Each row of a before or after table is a point. One or more steps were done to the points. Then noise was added and the rows were shuffled. The steps act on columns, c1 being the first. Write out the steps. A step turns or swaps two columns, mirrors them in a line or flattens them onto one, adds a multiple of one to another, or multiplies or shifts one. Angles are multiples of 10 degrees, from the lower column toward the higher: turns from -170 to 170, lines from 10 to 170 but not 90. Use the fewest steps. Two steps may share a column if one is a turn and the other turns, adds or multiplies; they go together, in the order done. Otherwise the lowest column goes first.
In the rows, 128 means zero.

Before (14 x 2):
[[113 178]
 [ 91 131]
 [144  97]
 [147 106]
 [115 105]
 [119 135]
 [ 69 155]
 [ 49 153]
 [ 93 139]
 [ 76 150]
 [181  75]
 [154 144]
 [146 175]
 [ 90 167]]
After (14 x 2):
[[ 91 117]
 [ 95 164]
 [ 93 104]
 [ 48 104]
 [ 72 121]
 [153 110]
 [ 75 144]
 [121 172]
 [137 159]
 [ 65 123]
 [154 119]
 [122 105]
 [205 106]
 [120 132]]
Steps: turn c1 and c2 by 30 degrees

Before (12 x 6):
[[123  98  83 157  12 149]
 [ 85 115 147 129 146 127]
 [160 103 171 130 116 178]
 [153 136 154 127 170  68]
 [176 131 182  72 102 147]
 [147 129  91  89 158 106]
 [174 139  85 148 131 208]
 [122 184 170 219 116 140]
 [159 133 192 164  98 176]
 [132 126 109 120 114 132]
 [104 115 140 118 123 162]
 [100 157 123 170 161 160]]
After (12 x 6):
[[208  84 131 169  73 140]
 [122 123  93 176 154 208]
 [ 84 150  90 126 142 106]
 [116 155 119 150  89  69]
 [149 150 140  92 113 126]
 [132 133 145 103 126 162]
 [154  60 173 138 222 150]
 [180 133  91 123 103 159]
 [118 120 125 127 150 132]
 [114 134 175 158 112 177]
 [144 102 181 173  88 178]
 [ 55 107 171 140  95 148]]
Steps: mirror c1 and c4 in the line at 60 degrees; turn c2 and c5 by -130 degrees; turn c3 and c5 by -50 degrees

Before (9 x 9):
[[136 180  83 202 143 216 168 180 187]
 [143 100 135 134 191 134  84  75 151]
 [ 79  86 154 130 182  95 121  93 118]
 [115 140 154 115 147  84 102 108 144]
 [112 162 196 175 151 144 124 125 116]
 [ 80 113 152  84 177 142  82  75 139]
 [171 120 114 115 146 184 174 147 137]
 [ 95  82 183 122 156 109  64 128 128]
 [144 118 109 151  88 170 151 115 116]]
After, 9 rows:
[[ 61 156  88 157  89 173 144 110 121]
 [ 92 193 157 139  99 122 119 143 117]
 [129 159 139 140 121 181 132 112 145]
 [176 135 103 172  66 165  99  99 151]
 [ 92 189  77 124 104 183  81 128 135]
 [188 112 120 110  93  69 146 138 135]
 [ 95 150 114 167  79 153  87  95 139]
 [223  85 181  95  85  43 128 182 189]
 [123 112 114 143 151  73 124 124 112]]
Steps: add 1.5 times c9 to c1; swap c2 and c3; multiply c4 by 0.4; turn c4 and c8 by 60 degrees; turn c5 and c6 by 160 degrees; turn c6 and c7 by 30 degrees

Before (14 x 14):
[[127 160 198  88 191 144 148 118 175 125  98  77 118 143]
 [124  89 115 169  92 134 130  77  97  77  95  75 153  92]
 [115 190 123  95 166 137 191  78 179 162  71  85  73 129]
 [153 102 147 185 121  84  95 159 145 101 121 170 111  95]
 [141 128 149  92 158  57 100 114 124  82 153 153 122 109]
 [108 108 174  82 151  61 158 152 145 150 135 147 172 139]
 [119  99 145 135 170 149 112  99  81 152  97 125 141  82]
 [147 160 142 130 183  77 163 183 128  68 132  70 119 136]
 [ 87 102 159  95 154  92 171  93 142 138 135 165  72 117]
 [ 89 170 187 180 103 149 207 111  84 152 127 125 166  93]
 [141 146 137 184 172 127 143 103  84  90  98 174 122 156]
 [ 87 171 185 168 137  55 176 140 100 134 136  89 142 171]
 [187  85 161 167 171  94 114 112 164 127 179  81 152 157]
 [191  93 188  95 121 126 143  80  99 146 169  85 103 168]]
After:
[[ 91  75 192 170 169 103 205 168 102 138 110 113 111 127]
 [186 177 166 187  83 108  95 153 158 166 165  54 111 102]
 [126 109 113 164 180 133 134 150 171  66 149 116  77 143]
 [130 160 196  84  83 130 153 116  82 102 109  95 120  81]
 [115 155 124  85 104 103 188  71  53 110  64 100  76  95]
 [192 108 191  97  99 116 142 100 167 174 145  51  82 156]
 [152 151 150 206 159 103  80 110 147 111 144 183 156 117]
 [143 126 150 128 130  79  66 124 129 116 181 159 113  92]
 [142  81 130 186  78 121 138 122 128  80 138 208 107 107]
 [120  95 146 129 144 153 125 138 171 118  90 132  98  69]
 [ 81 149 162 116 124  77 147  72 144 140 129 157  91  99]
 [ 89  90 183 206  87  41 135 144  96 136 132  79 143 138]
 [150 112 145 155  91  70 132 123  99  89 177  96 183  84]
 [112 150 173 115 104  56 122 173 137 149 114 130 148 114]]
Steps: turn c2 and c9 by -110 degrees; add -0.5 times c6 to c4; turn c6 and c7 by 30 degrees; mirror c5 and c14 in the line at 120 degrees; swap c8 and c13; turn c10 and c11 by -50 degrees; add -0.7 times c10 to c12

Before (11 x 24):
[[107 126 122 127 114 167 164 183  58 157 149 135 158 113 162 146 150  84
  103 162 137 145 119 137]
 [116 145 177 140  82 154 194 197 147 135 143 150 124 129 136 110  97 123
  112 162 136 151 194  95]
 [131 130 122 138 127 111 164 151 125 146 128 135 129 136  98  99  65 105
  161 166  93 171 106  92]
 [ 77 121 115 142  80 130 152  78  96 156 147 119 148 113 118 172  66 144
  147 116 148  96 126 140]
 [110 149 144 148  93 147 152  71 104  92 140 107 153 115 168  59 161 118
  180 157 132 156 174 115]
 [ 92 155 157 137 127 139 127 147 104 134 200  98  95  95 116 153 168 109
  160 136 117 129 124 136]
 [103 173 206 105  75 127 120 130 133 169 106 121 111  92 111  87 102 166
  225 164 122 127 113 160]
 [111 104 142 128 155 102 149 135  97 166 170 157 128 180 191 170  97 115
  134 149 122 148 133 137]
 [ 97 144 100 167 128 144 120 151 148 203  86  62 104 122 122 147 106 125
  129  90 192 115 142  58]
 [104 137  96  62  98 183 180  83 108 103  75  72  95 116 188  68  85 111
  145 130 127  88  93 153]
 [100 135 100 139 128 124 148  99  94 141 132  91 135 118  84 150 124 151
  160 138 167  72  91 112]]
After:
[[109 149 142  97  92 147 153  71 104  92 141 157 168 116 119  71  98 119
  181 157 140 155 173 116]
 [ 92 154 157 143 126 140 127 148 103 134 200 159 135  97  65 167  99 110
  161 136 157 128 123 136]
 [ 99 134  99 115 128 125 148 100  94 142 132  85 116 118  36 145 111 151
  159 139  94  72  91 111]
 [130 129 121 119 127 110 164 152 127 146 128  40 151 136  49 111 201 105
  162 166 128 170 107  91]
 [112 104 142 128 156 103 149 135  97 167 170 111 102 181 141 159 158 116
  133 150 118 148 132 137]
 [115 144 177 122  83 154 192 198 147 135 142 105 148 130  86 122 151 123
  112 162 107 151 194  96]
 [ 98 142  99 113 128 144 120 150 147 203  86  29 150 122  73 171 116 125
  130  91  61 115 142  56]
 [104 136  96 199  97 183 179  84 107 102  74   8 154 116 138  73 166 112
  146 131 109  88  92 154]
 [109 126 122 109 115 168 163 182  57 157 148 168  98 112 112 127 103  83
  104 161 132 146 118 135]
 [ 75 121 116 105  80 130 150  78  95 157 146  25  95 113  69 157 171 143
  146 116  78  97 126 139]
 [103 172 207 158  75 126 120 130 133 169 105  83 153  91  61  96 153 165
  226 164 121 126 114 160]]
Steps: turn c4 and c13 by 140 degrees; turn c13 and c16 by 40 degrees; add 1.5 times c17 to c12; turn c17 and c21 by 150 degrees; shift c15 by -50

Before (9 x 48):
[[139 124  98  97 158 106 153 152 152 126  67 105  93 104  98  81 122 150
  162 167 147 125  95 200  79 121 114  87 204  99 111 120 142 149 116 136
  125 157 131 119 135 126 117 175 162 169 128 128]
 [144 135 160 115 128 105 157 124  92 137 170 127 118 107 117  98 136  94
  133 101 118 109  83 112 149 129 133 125 130  99 137 119 113  81 132 132
  141 108 147  96  96 202 130  47 100 134  98 124]
 [ 76  78 147 115 133 107 133 177 132 157 138  99 133 153  65 136 119 123
   99  86 126 143 145 112 160 140 153 107 137 140 105 150 155  59 120  53
  130 140 122  71 138 102 131 106 128 125 159 194]
 [114 155 114 116  80 113 122  93 182  64 193 139 101 134 158 131 102 140
  105  82  97 121 136 105  96 143 138  95 143 123 123 126 123 156 119 121
  170 151 167 115 127 107  65 115 160 120 112 168]
 [127 144 142 128 120 155  88 149 126 122 139 136 129 154 198 125 115 148
  147 119 139 102  94 133 114 100 123 130 161 143 153 134 155 150 106 130
  107 113 104 129 126 124 117 133 144 105 190 171]
 [121  65  92 139  69 118  94 144 185 134 154 100 142 106 141 160 102 121
  105 152 162 138 138 140 184 138 149 109  93 151 115 178 162  65 139 127
  184 136 167  99 106 164 108 122 137 150 132 127]
 [126 167 123 164  99 133  76 142 161 101  72 164 138  83 126 115 166 140
   71 129  85 113 191 135 169  90 144 137 141 138 142 129 113 152 118 121
  189  96 121 131 129 151 130 112 138 153 139 152]
 [159 130 112 110 140 160  90  78 139 115 109 129 106 154 111 125 153 118
  176 115 128 144 139 145 150 124 168 157 193 109 123 133 126 111 130 129
  127 147  91 137 118 154 103 102 123 171 141 141]
 [153 112 185  75 122 106 154  98 123 141 168 177 130 104  81  76 148 165
  164 104 148 146 126 111  92 125 131 165  99 123 123 120 148 151  95 135
  166 122 126 125  99 110  71 155 158 154  99 145]]
After:
[[139 131 104 110 144 158  78  78 139 116 111 124 162 154 114 123 195 118
  149 115 128 143  92 149 152 121 139 163 194 110 120 134 174 112 137 129
  130 146  91 131 117 154 119 105 129 172 142 141]
 [117  65  94 140  69 116  95 146 195 127 157 106 117  99 140 161  95 119
   88 154 168 145 157 140 181 135 172 110  94 153 115 182 110  69 139 127
  188 135 167 105 105 169 128 121 144 152 127 125]
 [128 148 153 129 117 153  87 154 122 119 139 135 125 156 196 128 100 148
  102 120 138 104  75 133 115 105 135 133 167 140 152 132 157 154 107 131
  104 110 109 132 123 131 129 136 143 110 192 172]
 [131  76 150 113 129 105 133 171 137 158 137  97  80 153  66 136 124 119
   92  81 125 141 176 116 160 143 157 110 140 138  99 145 109  59 116  63
  129 140 121  70 136  98 127 109 130 124 166 198]
 [120 166 126 163 104 128  84 134 161 101  74 163 125  85 120 111 197 136
  121 130  82 118 244 143 170  87 101 140 139 143 144 130  66 156 118 123
  190  94 123 128 133 153 141 115 134 154 146 156]
 [120 113 187  74 117 104 123  96 123 137 161 176 147 107  81  79 171 166
  118 109 148 147  90 108  93 121 105 164 102 120 118 123 166 151  98 133
  165 122 132 122  92 111 101 161 156 165  96 143]
 [160 117  98  97 161 113 143 150 152 131  64 102 146 100  99  88 109 150
  130 168 145 126  60 195  82 118 121  85 212 106 110 120 168 148 118 138
  124 157 129 117 131 124 112 181 162 174 129 126]
 [158 154 117 118  75 114  91  90 180  65 188 141 116 127 157 131  91 140
  127  87  97 118 160 103  98 145 157  93 147 117 123 129 106 157 121 125
  173 146 168 107 130 110 111 112 163 112 112 171]
 [135 135 158 114 129 105 157 121  95 138 170 130 143 111 114 100 140  96
  139  97 114 111  76 113 142 126 122 125 136  97 136 119 127  83 131 126
  134 106 149  91  92 199 123  50 105 134  96 127]]
Steps: turn c1 and c13 by 100 degrees; turn c7 and c43 by -30 degrees; multiply c43 by 0.4; multiply c17 by 2; turn c17 and c27 by -30 degrees; add -1 times c19 to c23; turn c19 and c33 by 70 degrees

Before:
[[ 70 160 120  90 136 145 147  88 144 109 160 140 138  88 120 154 103 103
  149 104 201 122  93 118 124 145 145 114 181 104 100 149 144 109 161  95
  135 102 158 148 122 117 115 151 116 132  91 181 133  67  43  95  98 132
  163 102 143 111 147  79  71 129  90 126]
 [177 153  82 206 118  75  90 106  92 125 145 214 176 124 104 193 116 115
  131  68 173 116 192 131  81 206 141 115 158 155 135 146 157 149 127 143
  126 109 114 124  85 129 102 142 128 104  80  92 133 138 168 110 200 151
  118 177 162 107 159  76 123  99 109 149]
 [137 163 162 121 173 169 105 120 143  82 123 139 120 109 211 122 151 171
   53 103 129 114 180 174 127 162  98 150  83 125 164 211 153 161 140 144
  157  51  60 103  71 106 105 116  95 118 180 149  88 118  92  70 117  99
  127 148 131 112 142 141  95  78  91  87]
 [128 107 127 117 129 167 155 126 115 122 150 122  81 184 120 183 179 110
  185  90 183  42 108 140 209 236 166 126 105 175 111 139 173  98  97 144
  110 145  98 103 109 103 114  52 125  81 174 171 218 103 113 105 156 137
  208 132  83  95 149 125  86 200 127 116]
 [ 94 177 141 145 130 108 162 152 143  75 143 162 128 159  71 125 123 101
  142 124 138 136 130  68 119 144 130 102 106 147 114 135 130 110  79  60
   98 102 141 133 137  80  85 106  68 162 109 155 107 163  88  61 138 123
  162 122 154  98 175 121 102 158 152 196]
 [140 156  78 141 115 189  89 161 145  95 150 150 173 162  89 124 130 134
  118 142 137 103 155 125  97 184 151  81 140 160  89 115 138 129  93 117
  141 101 154 129 114 117 115 195 117 140 119 202 154 111 122  74 105 167
  172 164 143 127 106 120 103 147 201 124]
 [ 56 101 142 106 143 126 205 113  60  74 182 130 105 149  55 106 124 138
   61 100 103  62 108 142 143 142 174  87 197 112 169 156  98  77 131 118
  100 102 111 141 141 124  99 133  68 136  76 102  30 115 120 103 109 120
  125 150 121 102  79 140 105 119  88 156]
 [139 154 121 188  37 111 136 125 194 116 227 118 106 171 108 147 142 115
  113  70 155 124 136 120 203 201 198  69  84  82 110 131 148 118 157 130
   92 159 145  72  89 113  92  79 149 150  96 171 158 122  98 112  98 146
  104  46 101 131 160 108 128 100 106 131]
 [104 182 163 138 101 114 123 163 106  96 115  94 165 143 116 130 189  92
  136 100 137 116 167 182 127 176  90 165 128 149  93 149 147  49 126 134
  142 100  70  99 128 136  83 154  90  84 111 119 144  48  78 101 115 127
  163 100 123 146 125 105 171 158  99  78]
 [179 232  46 137 179 164 106 120 130 125  95 133 135 180 150  93 126 125
  118 153  76  79 129 175 158 153 112 116 130  99  52  65  54  79  93 140
  112 107 124  77 120 110 136 137 112 155 133 201 106 107 136 130 133 120
  174 159 174  59 148 118 171 112 180 162]
 [195  88 135 128 127 151  79  90 194 109 111 115 182  95 144 121 106 159
  116 132 187  57 152 171  88 107 172 102 125  58  63 136 141  58 211 204
  133 114 125 114  99 123 157  93  89 118 124 168 123 207 127  87  97 138
   65  97 125 131  81  95  79 154 138 161]]
After, 11 rows:
[[130 106 129  52 128 164 157 123 118 122 147 169  79 183 119 183 174 106
   90  88 187  40 104 142 212 240 169 127 155 174 124 139 170 100 101  77
  107 144 101 100 107 101 112  52 122  81 171 173 213 106 109 106 159 141
  208 130  86  92 155 125  87 175 127 116]
 [177 152  81 199 125  78  86 108  93 131 146 100 175 124 102 192 110 113
  138  67 168 117 192 131  79 203 142 112 218 154 133 148 157 148 124 114
  127 111 110 125  87 132 106 139 130 103  77  96 128 141 168 110 200 151
  119 182 158 107 158  78 121 161 110 150]
 [ 95 179 140 120 131 107 160 154 147  72 139 110 130 160  69 124 122 102
   71 125 132 137 125  68 119 142 128  99 158 146 133 133 126 107  78 173
   99 102 145 133 140  77  85 105  70 162 109 152 104 165  88  57 142 120
  162 124 152  97 177 125  98 162 155 196]
 [184 232  46 154 175 164 106 122 137 124  97 132 133 183 150  90 128 124
  113 154  74  80 131 176 158 156 113 117 142 100  55  63  63  82  89 126
  115 106 118  82 122 105 136 142 113 154 131 202 100 112 140 132 132 116
  174 157 175  60 145 115 172 124 182 161]
 [138 161 164 170 176 173 104 121 143  82 126 221 120 110 210 123 150 176
  207 106 128 118 183 174 129 167  98 151 214 127 139 215 154 160 139 164
  156  50  55 107  76 105 101 116  95 122 178 144  83 117  89  71 121  94
  125 150 138 113 139 144  92  86  93  91]
 [139 152  79 118 117 188  85 163 147  91 152 121 171 157  92 124 132 131
  114 143 138  99 158 126  93 188 150  82 151 165  91 112 133 127  93 142
  139 105 156 132 117 117 118 198 120 140 120 202 154 110 120  74 107 169
  176 163 146 128 104 121  98 153 198 124]
 [105 178 165 133 103 112 125 164 108  97 123 149 164 143 117 132 190  94
  112 101 143 116 171 177 128 179  92 165 103 152  96 150 148  44 132 119
  144 101  72  94 123 141  83 158  89  82 115 120 143  49  76 102 113 128
  160  99 122 146 128 102 174 160 101  76]
 [198  88 138  89 129 150  82  90 198 111 108 175 184  93 142 121 109 161
  159 131 190  60 148 171  90 105 171 104 144  61  50 134 136  59 209  75
  129 112 127 110  96 117 159  93  88 117 122 162 121 209 127  88  92 137
   65 102 131 131  79  98  75 149 140 163]
 [ 70 163 124  91 134 142 143  92 144 114 160  91 138  86 123 154 104 105
   87 105 198 124  92 118 125 143 146 115 106 101 116 148 145 110 160 139
  137 103 157 144 123 115 117 150 113 134  94 179 132  65  38  94  98 134
  160 103 145 112 149  78  74 101  89 122]
 [ 57 102 144  85 141 124 203 111  61  76 182  54 106 148  58 108 122 143
  183 105 102  61 111 140 144 144 171  93  75 115 149 160 100  78 132 179
   95 105 108 141 142 120 100 128  69 136  78 108  24 118 116 103 110 121
  129 150 119 102  79 139 105 106  88 153]
 [138 155 122 158  41 108 137 125 196 117 229 221 109 168 111 152 139 114
  131  71 156 123 134 116 204 200 197  64 187  82 105 131 149 118 161 132
   91 159 145  74  86 110  95  79 151 150  96 169 158 120  94 106 107 147
  104  43 105 130 164 102 128 143  99 136]]
Steps: turn c4 and c62 by 40 degrees; add -0.5 times c27 to c4; add 1.5 times c41 to c29; turn c12 and c29 by 130 degrees; turn c19 and c36 by -140 degrees; turn c19 and c31 by -20 degrees
